Rows are points. Each copy is the shape, with its points in the same order, turned, moved and blurred by noise. Some copies are also mirrored. Which?

Shape (5 x 2):
[[ 18.5 -33.8]
 [ 21.2  20.2]
 [-32.4   3.7]
 [  6.1 -10.6]
 [-13.1   4.6]]
Copy 1:
[[ 30.4  29.5]
 [ 16.8 -22.8]
 [-27.2   7.7]
 [ 13.8   9.3]
 [ -9.1  -1.1]]
Copy 1 is: mirrored
Copy 2 (5 x 2):
[[-36.5  -3.6]
 [  4.8 -39.4]
 [ 25.6  14.0]
 [-11.3  -8.4]
 [ 12.7  -2.3]]
Copy 2 is: only turned
Copy 3:
[[ 16.2 -34.6]
 [-28.3  -3.2]
 [ 21.8  29.1]
 [  6.2  -7.2]
 [  9.4   8.6]]
Copy 3 is: mirrored

Shape (9 x 3):
[[ -2.4  13.3  -0.5]
 [  7.5  -1.6  12.2]
 [ 24.2   7.8 -28.1]
 [ -0.7  27.0  -1.0]
 [ 34.0 -22.8  -7.8]
 [-21.6  14.5  13.8]
 [-23.7 -15.0  33.2]
 [ 31.6  -7.4   1.4]
 [ 10.0 -19.9 -34.4]]
Copy 1:
[[-13.9  -4.7  10.6]
 [  0.6 -19.1   2.9]
 [-25.3  -6.7 -24.0]
 [-27.5  -6.2  12.8]
 [  8.9 -23.5 -38.0]
 [ -0.7   2.0  31.9]
 [ 31.9  -9.9  30.2]
 [  0.3 -29.5 -24.6]
 [ -1.9   8.7 -34.8]]
Copy 1 is: mirrored
Copy 2, 9 rows:
[[  2.7   6.3   5.0]
 [-11.7 -11.2   6.1]
 [-10.6  31.7  23.0]
 [ 13.7   5.1  11.7]
 [-42.7   8.4  19.8]
 [ 11.3  -9.2 -14.1]
 [-14.2 -32.6 -27.0]
 [-25.6   0.8  22.2]
 [-31.6  36.5   0.9]]
Copy 2 is: mirrored
Copy 3, 9 rows:
[[  1.8   4.5   9.4]
 [ -8.0   7.9  -2.5]
 [  7.8  38.5  24.7]
 [ -3.7  -1.0  24.6]
 [ -3.0  44.5  -9.9]
 [  6.1 -21.0   7.0]
 [  3.7 -22.6 -29.3]
 [-15.2  30.5  -3.5]
 [ 30.0  39.8   2.0]]
Copy 3 is: mirrored

Shape, 8 rows:
[[-21.5 -15.2 -19.9 -13.2]
 [-29.8 -18.5   1.6 -12.5]
 [ 10.4  13.1  12.1  28.5]
 [ 25.3  22.6  19.5   6.4]
 [ -0.6 -37.1 -13.1 -14.8]
 [  0.9 -18.2 -23.8  -6.6]
 [  8.0  -1.6  16.6  19.8]
 [-49.6 -19.8 -14.7  -4.8]]
Copy 1 (8 x 4):
[[ 25.2  -6.6  -9.0  -8.1]
 [ 29.4  -9.3   8.3   3.2]
 [-34.8  -1.2  23.0   1.7]
 [-37.1  11.7  10.6  25.7]
 [ 26.6  24.8  -0.7 -16.1]
 [  9.2  11.8 -13.9 -15.7]
 [-20.0   4.9  27.1   5.1]
 [ 39.2 -26.9   3.7 -10.7]]
Copy 1 is: mirrored
Copy 2, 8 rows:
[[ 14.0  31.0  -5.5 -20.8]
 [  9.3  22.6 -26.2 -13.4]
 [ -7.2 -25.4   9.2  14.0]
 [-29.0 -29.7   9.1  -8.1]
 [ -8.2  44.8  -2.4  -3.1]
 [ -0.4  31.3  12.7 -10.7]
 [-12.4 -12.0  -0.9  13.3]
 [ 33.7  27.6 -24.3 -15.3]]
Copy 2 is: mirrored
Copy 3:
[[ 29.9 -14.5  15.0  14.0]
 [ 13.2 -13.9  19.7  28.2]
 [-22.6  13.9   1.0 -11.2]
 [-31.4  -3.1 -21.5  -1.8]
 [ 35.0   4.2  -4.1  24.4]
 [ 26.6  -2.3  -4.2   5.5]
 [-18.9  19.9  -3.5   0.6]
 [ 29.8 -16.5  41.4  18.4]]
Copy 3 is: mirrored
Copy 4:
[[ 32.6   3.8  12.7  23.7]
 [ 24.6  15.8  24.6  14.7]
 [-20.6 -14.7  -5.4  -9.7]
 [-19.3 -33.4  20.5 -13.0]
 [ 49.0  -3.1  12.6  -3.4]
 [ 39.6  -8.5  -2.8   4.2]
 [ -9.2  -3.9   9.7 -11.5]
 [ 30.9  34.9  10.0  25.8]]
Copy 4 is: only turned

Shape, 12 rows:
[[-16.7  31.5 -39.5   2.9 -35.1 -18.6]
 [  1.6  30.7 -25.7  -2.3  34.1  -3.2]
 [  0.1  22.8 -18.0   8.2 -25.1  -7.3]
 [ 19.5  59.2 -19.1 -17.2  15.4  16.6]
 [ 11.7 -29.2  -1.1  13.6 -22.5 -22.8]
 [-11.2 -11.1  -8.1   7.9 -13.5   6.1]
 [ -1.2 -21.3  11.4  -6.3 -10.1 -23.6]
 [ -3.2  13.7   6.8   9.5  -6.0 -20.9]
 [ 10.9  26.9 -23.6 -31.9  16.1  -0.4]
 [-12.6  -9.6  -1.7   4.2 -16.7 -21.6]
 [  4.9 -19.3  -3.7  10.5  -6.9 -11.7]
 [  0.2  33.8  -0.1 -28.8  35.5  19.6]]
Copy 1, 12 rows:
[[ -3.3 -11.0 -54.4  15.6  27.0  -7.9]
 [ 23.7 -12.2  -0.6  -4.5  24.3  32.0]
 [ -9.6  -9.0 -29.1  -2.7  22.3 -13.3]
 [  6.3  19.9   3.9  11.7  48.0  28.7]
 [-21.4 -37.0  -1.6  -4.2  -8.0 -43.4]
 [  9.2  -4.4 -12.6  -4.0  -4.8 -31.6]
 [-20.6 -17.4  -0.2  -3.4 -22.7 -19.1]
 [-16.8 -15.2 -13.7 -18.2   3.5  -1.5]
 [  4.7  -0.3   6.7  22.4  19.5  20.3]
 [-12.0 -17.7 -21.3 -11.0 -13.0 -21.8]
 [ -6.2 -29.1  -1.0  -7.4  -4.8 -27.4]
 [ 15.9  19.4  16.4   2.4   8.7  31.1]]
Copy 1 is: mirrored
Copy 2, 12 rows:
[[ 22.8  10.4  42.1  18.4 -21.4   8.3]
 [-38.3  -0.6  28.7 -15.3 -11.1  33.9]
 [ 11.5  16.8  18.8  14.0  -9.0   5.7]
 [-46.9  29.9  39.4   5.1  13.4  17.0]
 [ 37.5   7.3 -29.3  -3.4  -4.7  13.9]
 [  4.9  -5.5  -8.8   5.1  -3.2  -0.8]
 [ 22.0   4.6 -17.7 -29.8   3.4   1.2]
 [  6.9  27.6   0.7 -16.1 -16.8   5.5]
 [-22.3   2.6  32.9 -13.1  25.9  22.8]
 [ 24.2   2.5  -5.9 -12.8 -12.3  -0.7]
 [ 17.7  -2.2 -20.1  -7.1  -6.4  17.1]
 [-55.1   6.2  21.4 -26.1  20.2  -0.3]]
Copy 2 is: only turned
Copy 3, 12 rows:
[[-24.1  10.4  27.9  39.9 -39.3 -15.0]
 [ 20.4  -6.2  14.6  -4.7 -43.3  20.2]
 [-11.9   4.1   3.7  28.9 -25.1 -11.3]
 [ 14.3 -37.3  -3.7   3.4 -59.7  -1.7]
 [-28.7  26.1  -7.2  12.1  17.7   9.7]
 [ -5.0  15.3   9.3   0.8   2.7 -14.3]
 [-20.7   3.5   9.9   5.7  24.2  13.8]
 [  0.9  -3.0   7.5  27.1   0.6   9.2]
 [ -6.9 -26.7  13.3 -12.6 -42.4  11.1]
 [-16.0  11.5  18.0  17.1   9.0   3.0]
 [-11.6  19.7  -1.0   3.9   8.7   8.2]
 [ 24.2 -40.2  13.4 -21.2 -30.8   6.2]]
Copy 3 is: mirrored
Copy 4, 12 rows:
[[-12.6  19.6 -15.7  29.4 -19.1 -51.5]
 [ 15.4   7.3 -14.8 -32.8 -33.4 -17.9]
 [ -1.8   2.5  -9.6  13.3  -2.1 -41.3]
 [  6.8 -13.2 -51.6 -32.6 -18.9 -27.9]
 [ -8.2   3.6  42.5   5.3  19.2 -26.9]
 [  0.5 -10.6  17.6  16.8  -5.1 -14.3]
 [-10.1  13.2  29.3   1.9  19.2  -3.6]
 [ 14.0  15.8   0.8   3.3  11.5 -21.0]
 [-18.4   2.2 -24.5 -29.6 -21.6 -11.9]
 [ -3.6  15.9  19.5  16.6   6.8 -14.6]
 [  0.3  -0.3  31.1  -1.7   6.1 -18.6]
 [  8.8  -8.3 -35.7 -33.0 -20.2  12.1]]
Copy 4 is: mirrored
